Each row of a before or after table is a point. The points were changed in one or more steps. Then noise was added and the rows were shuffled. The steps act on columns, c1 being the first. What was done? A step turns or swaps two columns, mirrors them in a line or flattens them onto one, adds a multiple of one to another, or multiplies or shifts one. Angles are multiples of 10 degrees, from the lower column toward the higher: turns from -170 to 170, lines from 10 to 170 but not 90. Use the fewest steps. Two steps may share a column if one is a turn and the other turns, adds or multiplies; they go together, in the order done. Otherwise the lowest column goes first.
In the rows, 128 means zero.

Before, 8 rows:
[[146 112]
 [141 192]
 [121 134]
 [149 185]
 [115 118]
 [192 119]
 [167  94]
 [118 180]]
After:
[[157 114]
 [122 119]
 [ 91 185]
 [201 121]
 [201  94]
 [ 65 177]
 [118 135]
 [ 79 189]]
Steps: add -1 times c2 to c1

Before:
[[113 138  83 114 137 121]
 [151  81 127 128 142 152]
 [148 137 128 112  76 145]
 [ 89 117 126 130 115 141]
 [132 135 132 111 139 108]
 [146 107 107 185 126 138]
 [110 131 117 120 138 153]
 [149   7 116 137 138 137]]
After, 8 rows:
[[130 101 116 187 107  84]
 [155 136 127 114 167  97]
 [ 64   9 160 137 115 120]
 [ 80 116 129 130 133 108]
 [121 124  82 116 130 145]
 [117  83 141 127 104 110]
 [137 138 132 109 133 159]
 [112 127 116 119 109 116]]
Steps: add 0.7 times c2 to c1; turn c2 and c3 by -20 degrees; add 0.7 times c4 to c6; turn c5 and c6 by 150 degrees

Before:
[[140  96 133  80  91 151  77 172 176 151  60]
 [110  64 193 141  71 114 118 164 191 165  80]
 [147 132 169 163  63 129 129 173 186 149  63]
 [107  89 126 156  63 140  82 161 125 166  60]
 [ 87 160 136  88 124 165 160  87  91 156 121]
 [148 115 116 110  74 138 131  55 125 126  88]
 [148 166 145  83 109 147 157  64  65 201 167]
 [164 116 185 146 174 184 202 114 103 208 113]
 [134 151 113  94 113  78 132  65  91 148  82]]
After (9 x 11):
[[ 98 110  95 113  89 102 130 151 140 198 118]
 [115  79 159 177 114 100 122 221 245 170 137]
 [159 142 176 119 161  59  65 207 209 106 151]
 [109  80 113  96  90 104 157 132  27  81 117]
 [ 89  92  98 150 131 161 129 163 187 180 116]
 [106 143 166  71  75 150 119 151  26  84 140]
 [173  83 133 157 101 129 108 169 203 155 133]
 [ 86 170 142 133  78 121 115 130  42  72 133]
 [118 159 106  90  56 134 169 149 105  82 118]]
Steps: turn c1 and c6 by -140 degrees; turn c1 and c5 by -30 degrees; swap c2 and c4; flatten c3 and c11 onto the line at 20 degrees; turn c7 and c9 by 160 degrees; multiply c9 by 1.6; turn c8 and c10 by -110 degrees

Before, 13 rows:
[[185 128  84  95 135 190 154 145 126 182  93 116 150 137]
 [141 120 155 199 102 153 166 124 142 106 105 186 127 153]
 [106 157 227 150 160 203 140 177 130 108 129 137  88 109]
 [110 183 126 147 102 139 164  93 140 183  95 148 163  58]
 [ 65 101 119 131 148 181 163  77 157 120  84 142 123 135]
 [168 101 126 174 118 192 150 143 146 157 163 108  43 114]
 [176 119 168  93 124  99 149 165 104 115 101 148  79  98]
 [ 83 110 114 145 140  94 104  73 106 105 144 164  86 115]
 [ 78  44 142 117 130 206  92 173 169 126 142 175 114  86]
 [ 90  86  71 106 167 102 132 146 121  84 132 138 109  58]
 [104 108 129 150 151 183 162 107 186 129 179 123 141 147]
 [ 72  93 161 153 159 150 124 158 160 157 133 117 192 142]
 [126 107 166 134 188 149 132 125 157 137 108 154 133 113]]
After (13 x 14):
[[ 97 143  67 143 143  78  85 182 112 102 129 142  85 117]
 [106 130  77 148 108 125 248 155 127 186 134 139 161  59]
 [ 45 115  91 116 134 165  37  79 167 129 151 150 118  81]
 [ 66 111 115 149 154 117 119  97 164 155 147 126 196 139]
 [ 46  86  66 133 145 144 114 182 131 119 128 135 123 139]
 [104 109  16 114 159  88  50 112 122  85 123 129 109  62]
 [ 66 132 184 150 163 179 134  77 125 109 129 131  85 107]
 [ 79  89  77 142 149 164 132 153 193 125 168 125 144 152]
 [116 120 114 140 188 148 120 130 139 137 133 141 130 118]
 [145 102  37  95 138 209 200 113 109 183 118 123 148 144]
 [125  81 112 201 102 159 115 134 128 102 131 148 124 156]
 [182 103 120  96 125 128 120  95 102 119 108 136  82 104]
 [137  90  74 168 114 204 140 115 152 155 144 125  43 113]]
Steps: turn c1 and c6 by 30 degrees; turn c2 and c7 by 60 degrees; add 1 times c10 to c7; shift c3 by -50; multiply c8 by -1; flatten c9 and c11 onto the line at 30 degrees; multiply c12 by 0.4
